Each row of a before or after table is a point. One or more steps were done to the points. Then noise was added and the rows were shuffled. The steps act on columns, c1 being the first. Write out the steps. A step turns or swaps two columns, mirrors them in a line or flattens them onto one, adds a multiple of one to another, or multiplies or shifts one. Angles are multiples of 10 degrees, from the lower column toward the higher: turns from -170 to 170, lines from 10 to 170 but not 90. Use the fewest steps. Two steps may share a column if one is a turn and the other turns, adds or multiplies; they go together, in the order done. Otherwise the lowest column goes first.
In the rows, 128 means zero.

Before:
[[119 100 145]
 [143 111  86]
 [113 128 138]
 [160  98 124]
 [107 153 143]
 [136 172  80]
 [152 150 138]
 [158 106 145]
 [ 89 122 118]
 [120 171  98]
 [ 93 134  93]
 [139 152 133]
 [ 90  99 123]
 [ 95 105 124]]
After:
[[109 142  69]
 [153 138 102]
 [ 75 137 113]
 [ 32 115  94]
 [106 118 114]
 [207 116  95]
 [187 137 106]
 [204 122 115]
 [ 41 130  60]
 [ 30 128  88]
 [ 93 129 108]
 [ 46 119  95]
 [168 118  57]
 [148 146  53]]
Steps: multiply c1 by 2.5; multiply c2 by 0.4; shift c3 by -30

Before:
[[142 133 157 148  87 150]
 [217 165 144 105 151 174]
 [ 96  94 119 137 183  81]
 [140  84 166 153 155 159]
 [150 131 127 189  82 101]
 [ 73 150 149 182 147 135]
 [106 143 115 179 127 141]
 [177  83  88  91 158 125]
 [156 153 158 197  84 167]
 [133 108 133 164 169  85]
 [ 80 108  77 152 123 159]
 [127 134 106 141 122 125]
 [159 123 174 132 126 165]]
After:
[[125 131 149 115 119 122]
 [ 86 155 158  78 163 131]
 [112 166  99  94  99 156]
 [161 125 100  57 127 107]
 [ 94 124 140 179  78 172]
 [ 97  90  95 133 160 126]
 [ 81  95 132  72 181  98]
 [131 119 136  74 122 111]
 [108 108 133 115 178 120]
 [ 52  90 102 181 120  85]
 [109  90  81 109 133 166]
 [155 170  98 108  81 170]
 [164  95 172  89  99 142]]
Steps: turn c1 and c4 by 160 degrees; mirror c2 and c6 in the line at 140 degrees; turn c3 and c5 by 140 degrees

Before, 11 rows:
[[ 99 115 110 150 124 144 125 157 151]
 [119 136  96 142  65 121 107 156 140]
 [132 114  93 158 125  75 145 142 159]
 [101 127 144 130 115 106 153 157 146]
 [154  89 148 146 201 134 104 111 118]
 [ 85 128  80 135 117 127 123 117 148]
 [108  98 162 134 197  90  74 128 141]
 [168 172 152  99 203 124 112 161 148]
 [159 198 171 135 160 129 123 124 156]
 [114  96 104 117  84 116 132 128 180]
 [140  91 137 114 204 103 106  98  83]]
After, 11 rows:
[[106 118  93 144  83  89 106  87 148]
 [143 235 169 137 157 140 123 143 155]
 [ 41  60  74 134 113 135 124 131 150]
 [124  83 105 115  87 121 132 105 179]
 [107  76 161 131 183 180  73 121 166]
 [205 136 150 144 182 161 107 163 129]
 [ 83  86 144 130 131 117 154  93 131]
 [177 119 139 111 177 189 106 151  92]
 [143 124  90 158 135 155 145  77 152]
 [177 223 150 103 210 136 117 128 158]
 [ 82  69 111 147 138  95 127 126 152]]
Steps: multiply c1 by 2.5; turn c1 and c2 by 40 degrees; turn c5 and c8 by -30 degrees; turn c6 and c8 by 130 degrees; add -0.5 times c7 to c9

Before:
[[141  67 131  94 153 138  71  85 123 125 116 113 202 100]
 [119  87  99  83 170 113 104 136 130 175 114 120 191  97]
 [123  49 134 141 175 166 119 144  78 133 112 159  69 140]
 [134 115 106 109 164 199 143 133 125 122 142 173  92 119]
 [100  72 159 150  76 117 138 188 147 126 114 101 156 118]
 [133 110 107 123 156 166  63 147 106 154 159 213  92 148]
 [ 92  74  96 196 113  88 131 136 116  91 100  95 116 124]
 [145  97 128 156 166 165 102 148  83 155 186 166  83  99]
 [124  70 144 172  88  77 159 137 120 134 111 156 145 115]
 [119 109 141 148  99  81 152 172  90 109 122 109 185 151]
 [ 75  76 143 139 158 123 101 133 113 110  97 152 201  69]
 [120  57 108  72 174  95 110 136 148  82 141 120 160 101]
 [158  87 133 156 138 109 121 177 137 111  89 126 164 106]
 [124  92 147 188 179 160 135 142 130 146 159 164  76 174]]
After, 14 rows:
[[128  73  33  74 133 131 129 143 114  92 120  92 116  87]
 [118  98 208  90 150 129 106 146  80 154 174 166  86 127]
 [145  66 135  88 107 132 156 139 122 134 103 153 149 111]
 [ 96  74  90  85 168 122 101 130 111 112  96 154 205 166]
 [105  58  55 148 163 124 113 133 151  80 151 117 165 187]
 [105  91 169 142 165 128 105 137 131 172 137 116 191 177]
 [116  68 118 137 140 131  72  85 122 124 111 112 200 170]
 [106  92 190 109 170 130 134 143 127 145 142 166  76  56]
 [106  54 130 124 165 127 122 143  76 132 111 158  65 110]
 [119 112 170 145 148 126  58 147 107 148 169 215  94 118]
 [129  87  78  93 124 127 120 176 133 111  93 125 166 128]
 [147  71 142 101 104 129 138 189 143 124  97 104 154 117]
 [136 108 106 124 112 131 153 172  88 113 116 112 187  99]
 [114 113 107 138 156 127 142 132 123 120 157 178  92 147]]
Steps: flatten c1 and c5 onto the line at 120 degrees; turn c3 and c11 by -40 degrees; add 1.5 times c10 to c3; turn c4 and c14 by -140 degrees; multiply c6 by 0

Before:
[[167 105 107  81  94  94  75 122 162  98  94 174 110  80  79 159 101  87
  123 157]
 [168 156  70  77  93  77  84 148 132 147 142 121 187 138 156  75 142  75
  132 148]
 [116 142  88 104 125 105 144 146 135 156 152 129 192 125  80 146 106  90
  108 119]
 [168 122 124  88  73 140  78 156 132 104 141 157 112 133 107 103  94  99
  103  85]
 [ 92  90  74 116  95 172 155 157 136 129 177 117 106  73 136  87  94  96
  159 104]
 [111 123 131 146 167 113 118 177  72  85  83 143 108  73 153 123 195 130
   77  72]
 [ 94 162 135  75 158 119 123 177 116 101 139  77 164 166 156 156 131 122
  119 119]
 [132 156 122 164 169 165 110 140 157  58 180 174 134  89  94  81 185  86
  127 102]
 [129 139  82  85 159 118 166 156  79  83  90 147 139 111 133  92 157  51
   83 103]
 [152 140 135 159 166 148 110 202 120 151 100 145 165 147 127 171 169  98
  109  91]
 [130 161 118 162 124 131 150 133 141 109 174 138 109 156 134 123 104 127
  149 154]
 [176 148  78  99 112 138 153 156 149  57 172 125 176 144 140 103 150 120
   98 156]
 [112  90 160 143 166  72 150 156 104 121 176 144 142 148 163 125  96  28
  165 100]]
After (13 x 20):
[[130 160 127 168 162  69 105 143 163 184 181  74 131 166  95  86 186 100
  126  98]
 [163 103 102 179  99 151  76 122 174 165  93  77 114  85  84 164 142  93
  120 158]
 [170 151  74 116  98 175  89 151 146 104 138  84 183  79 161  85 190 148
  128 146]
 [ 97  86  77 177  97  89 162 154 151 120 174 106 103 119 132  86  55 150
  158 106]
 [151 140 138 110 167 116 108 205 136 104 100  93 170 150 134 175 202 122
  110  92]
 [105 128 134 186 164 132 120 176  86 167  89 120 107 143 155 122 184 114
   73  69]
 [121 143  82 131 124 156 145 149 150  97 154  87 187 101  82 137  93 141
  101 119]
 [176 152  86 111 118 106 152 156 154 196 169 118 177 105 143 103 198 132
   94 153]
 [109  84 158 101 167 185 147 158 116 146 176  33 137 143 170 125  86 154
  169 102]
 [126 142  83 144 159 126 165 160  88 173  84  46 139  81 133  92 159 133
   86 102]
 [ 89 158 138  90 154 141 126 179 126 158 145 128 164  75 155 157  96 179
  119 122]
 [133 157 126 109 122 121 147 129 145 140 176 121 110 161 140 127 108 120
  145 161]
 [170 117 115 132  70 109  84 149 138 152 144  84 112  88 105 104 137 106
  102  88]]
Steps: add 1 times c1 to c17; turn c4 and c14 by 90 degrees; turn c6 and c10 by -170 degrees; shift c9 by 10; turn c12 and c18 by -110 degrees

Before (12 x 32):
[[120 140 118 115 134 113  94 115 132 133 121 144 138 117 130 108 156 100
  158 138 134 165 142 131 157 152 126 122 117 149 134 149]
 [125 130 142 102 125 126 104 132 143 147 118 151 149 142 143 135 136 122
  120 120 116 149 145 119 154 138 134 117 123 153 123 169]
 [126 136 131  84 153 100 106 110 126 133 115 156 132 132 130 101 150 125
  124 119 138 154 133 122 156 122 134 124 131 140 162 169]
 [120 139  97 160 132 134 114 128 108 109 169 124 131 106 125 161 136 152
  112 113 133 111 134 149 110 111 107 155 140 115 119 135]
 [133 132 172 138 129 138 110 126 114 106 135 101 119 128  98 151 102 116
  108 121 117 143 117 130 122 149 136 152 130 135 136 128]
 [137 118 155 125 129 149 106 123 118 120 160 134 112 119 109 167 117 113
   84 137 125 125 140 124 137 140 103 166 124 124 142 108]
 [148 165  85 149 129 135 103 120  90 123 140 116 120  80 115 183 133 149
   99 116 127  98 151 131 110 131 125 143 133 111 133 124]
 [114 136 128 103 123 133  90 122 157 128 120 143 130 136 124 102 147 107
  107 124 118 151 130 135 137 145 148 128 106 121 145 152]
 [125 124 141 112 121 117 112 108 139 155 111 146 133 127 120 120 152 108
  126  87 131 156 129 141 153 127 128 121 104 144 140 138]
 [128 166  86 136 118 138 134 114 112 118 162 121 146  90 108 170 126 146
   95 111 129 113 125 133 130 145 106 147 166 109 129 118]
 [122 137 127  93 136 143 109 115 150 132 116 159 147 132 120 118 147 119
  139 119 131 151 139 114 127 113 144 125 124 164 145 129]
 [114 110 144 120 125 132  96 130 126  98 147 113 119 112  98 176 126 134
  115 106  97 127 139 121 122 147 108 134 134 114 142 114]]
After, 12 rows:
[[132 140 151 131 132 112  92 115 159 134 118 142 136 117 130 109 156 149
   98 138 136 164 140  98 158 105 115 122 115 151 132 148]
 [124 132  95 121 129 136 111 128  77 105 135 101 120 127  97 153 100 160
  148 122 119 142 120 104 120 106 139 133 130 134 136 132]
 [126 121 112 153 128 147 107 125  59 119 160 135 112 117 109 169 111 155
  173 138 126 123 142 115 135 114 124 129 125 128 142 107]
 [131 138 126 122 153 102 106 108 167 137 114 154 131 133 132 101 152 133
  131 119 136 154 135 140 155 135  85 124 131 138 162 170]
 [132 136 132 111 135 141 105 114 163 130 118 159 148 132 120 119 147 138
  119 120 132 151 135 156 128 135  94 124 124 164 145 130]
 [145 110 112 147 125 134  95 128  56  97 146 110 122 110  98 177 125 131
  138 106  98 126 140 107 121 103 119 129 135 114 144 114]
 [111 165 156 133 126 138 100 119   9 126 140 116 120  84 114 183 132  89
  161 117 127  99 148 122 111 126 152 129 136 110 134 125]
 [132 124 125 126 120 117 112 109 151 155 112 146 133 127 119 121 150 150
  129  90 132 159 130 121 153 140 108 125 102 145 140 139]
 [131 129 120 122 127 127 103 134 133 146 118 152 148 145 142 135 139 138
  137 118 118 149 143 124 154 112 103 129 124 154 122 168]
 [140 139 142 151 136 132 112 125  60 112 172 123 128 103 127 159 131  89
  144 115 136 111 136 137 110 162 162 127 141 116 118 132]
 [147 137 141 107 123 134  90 123 196 126 118 143 133 134 121 102 147 144
  147 123 115 151 128 102 136 117 101 123 105 123 146 155]
 [136 164 153 146 117 137 132 114  49 113 160 122 147  90 107 168 123  91
  160 111 129 111 127 101 131 114 135 130 166 107 128 117]]
Steps: turn c1 and c19 by 170 degrees; turn c3 and c18 by 150 degrees; turn c4 and c27 by 90 degrees; add -1.5 times c16 to c9; flatten c17 and c28 onto the line at 170 degrees; multiply c26 by 1.6; turn c24 and c26 by 130 degrees

Before, 10 rows:
[[188  82 125 179 118 139 140 142 153 147 104  73 107 184 172 139  82 145
  178 123 142 107  93 149 114 119 112 127 142  98 181 146 135 187 136  63
  150 149 172 122 145 163 165 122 115  78 151  66 181 113  87 131 188 164
   87 155 131 162 117 125  52 151 118  95]
 [137 106 185 159 168 151 196 220 108 151 184 135 126 153 155  92 153  99
  115 115  76 182 168 100 108 156 112 141 119 119  79 113 100 106 125 116
  143  94  83 176  84 160  99 169 123  91 109 117 129 116 135 122  99 112
  161 129 105  85 125  94 169 106 190 131]
 [162 145 118 114 146 120 184 123 183 143 126  89  62 131 116 151 120 161
  133 196  96 133 103 173 166  77 144 192 113 128 166 146 195 142  98 130
  127  97 143  99 151  90 111  93 145 120 136  84 143 102 122 106 174 140
   68 198 131 140 128 105  82 142 113 135]
 [169 133 115  93 114 158 126 189  88 144 134 118 125 140  89 142 145 123
  148 128 157 154  85 112  85 128 102 112 173  98 169  84 124 114 176 110
  123 154  94 116 115 160 171 144 148  79  97  73 228 125  96 142 122  92
  136 147 115 118  24 182 102  95 104  83]
 [134 138 193  88 167 185 183 163  95 106 121 153 122 123 113 137 157 133
   86 172  99 144 184 160  98 109  73 165  62 184 146 113 136  94 108 125
  157  69  87 139  92 147 119  97 115 118  91 121 134 101 172 126  93  88
  150 138 116  90 134 118 119 130 150 130]
 [107 157 193 123 155 171 167 157  89 118 170 120 126 108  88 167 166 135
   78 116  71 176 141 130 123  89  89 160  68 156  97 135 105  95 134 150
  123  97  92 192  59 165  99 127 105  82 123 149  98 112 164  89  81 113
  129 150 123  99 113  73 116 117 157 135]
 [217 104 122 184 101 121 143 151 192 175 111  58 120 144 168 144  95 155
  170 106 136  75 112 113 172 146 123 145 128 146 177 108 151 187 107  99
  148 131 129  91 153 123 150  90 125 114 150  59 134 127 144 129 186 181
   63 172 136 163  69 148  80 134  67 111]
 [124 125 209 140 192 155 133 154 108 132 184 128 127 145 115 120 215 114
  105 133  98 152 144  99 114 112  77 106  90 164 116 163 111  74 114 154
  137  56  56 190 100 162 117 129 142  92  83 129 109 101 143  93 106 101
  141 109  90  96 164 116 156 115 152 114]
 [187 107 143 140  91 104 125 116 195 139 140  92  95 195 160 167 112 172
  173 126 137 101 126 159 172 113 153 184 144 150 187 146 175 171 108 136
  146 132 140  90 146 138 119  97 116 125 148  83 175 110 139 121 113 146
  110 162 131 150 109 101  68 125 123  97]
 [169 125 109 134  94 115 127 133 174 180 118  78 119 185 163 153  94 182
  142  98 137  93  88 155 103 159 124 145 135 115 164 130 149 132 109  76
  170 124 139 100 160 141 144 142 148 144 188  78 169 120 112  90 180 150
  108 162 145 166  77 146 102 158 101  87]]
After, 10 rows:
[[133 137 194  47 167 186 183 163 161 106 123 153 122 124 113 137 158 133
   86 172  98 144 183 159 115 108  72 165  62 184 146 112 135  94 108 126
  157  68  88 139  92 148 119  98  97 118  91 121 134 101 174 127  94  88
  150 138 115  89 133 119 119  98 149 130]
 [169 125 109  70  95 114 127 134  88 180 153  77 119 185 163 153  94 183
  143  99 136  93  88 156 148 159 124 145 135 115 165 130 149 133 109  76
  172 125 138  99 160 141 143 142 104 145 188  78 169 121 112  91 181 150
  108 161 145 166  77 147 101 152 101  87]
 [107 158 193 143 155 170 167 156 149 118  76 121 126 108  89 168 166 135
   77 116  71 175 141 130 105  88  89 161  68 155  96 135 104  95 135 150
  123  97  92 192  59 166  98 127 124  82 125 148  99 112 164  89  81 113
  130 150 123 100 112  73 116 118 156 136]
 [138 105 186 239 168 150 196 220 128 151  69 135 126 153 156  92 153  99
  115 114  76 181 168 100 123 157 112 140 120 119  79 114 100 106 125 115
  143  94  84 176  84 159  99 169 108  91 109 117 129 116 135 122 100 112
  161 128 105  86 125  95 169 137 190 129]
 [216 104 123 222 101 121 145 151  73 174 165  58 120 144 168 145  95 155
  170 105 136  75 114 114 126 146 122 145 128 145 176 108 150 187 108  99
  147 131 128  90 153 122 151  90 172 114 151  59 133 127 144 129 186 180
   63 173 135 164  70 148  79 175  68 112]
 [187  83 124 175 118 140 140 143 114 147 160  74 108 185 171 138  83 145
  177 123 142 106  94 149 114 120 112 127 141  98 182 147 135 186 136  63
  151 150 172 120 145 163 165 122 113  79 153  66 181 113  86 130 189 165
   87 155 131 163 116 126  54 182 118  96]
 [186 107 144 159  91 103 125 116  61 138 140  93  95 196 159 166 112 171
  174 127 137 101 127 159 117 114 153 183 144 151 187 145 175 171 108 135
  146 133 140  91 145 137 120  98 172 125 148  83 175 110 138 122 112 145
  109 162 131 151 110 101  67 136 122  96]
 [123 125 210 180 192 154 134 154 126 130  68 129 127 144 115 120 215 114
  106 133  99 152 143  98 143 111  77 106  90 164 116 162 111  74 114 154
  138  55  56 190  99 162 117 127 114  92  84 128 109 102 143  92 106 101
  140 108  89  96 165 116 155 129 153 113]
 [162 145 118  69 147 120 185 123  76 143 149  88  62 132 116 151 119 162
  133 196  96 132 104 173 146  78 143 192 113 129 165 145 196 142  99 131
  128  97 143  99 151  91 111  94 166 120 136  83 143 101 121 106 174 140
   68 198 131 141 127 105  81 126 114 136]
 [169 134 115 137 112 158 127 189 163 144 109 118 124 140  89 142 144 123
  147 128 157 153  85 112 148 128 102 113 172  98 168  84 124 114 177 110
  123 153  94 115 115 160 171 144  86  80  98  74 228 124  96 141 122  92
  136 146 114 119  24 181 101  80 104  83]]
Steps: turn c4 and c62 by 50 degrees; multiply c4 by 3; turn c9 and c11 by 160 degrees; swap c25 and c45
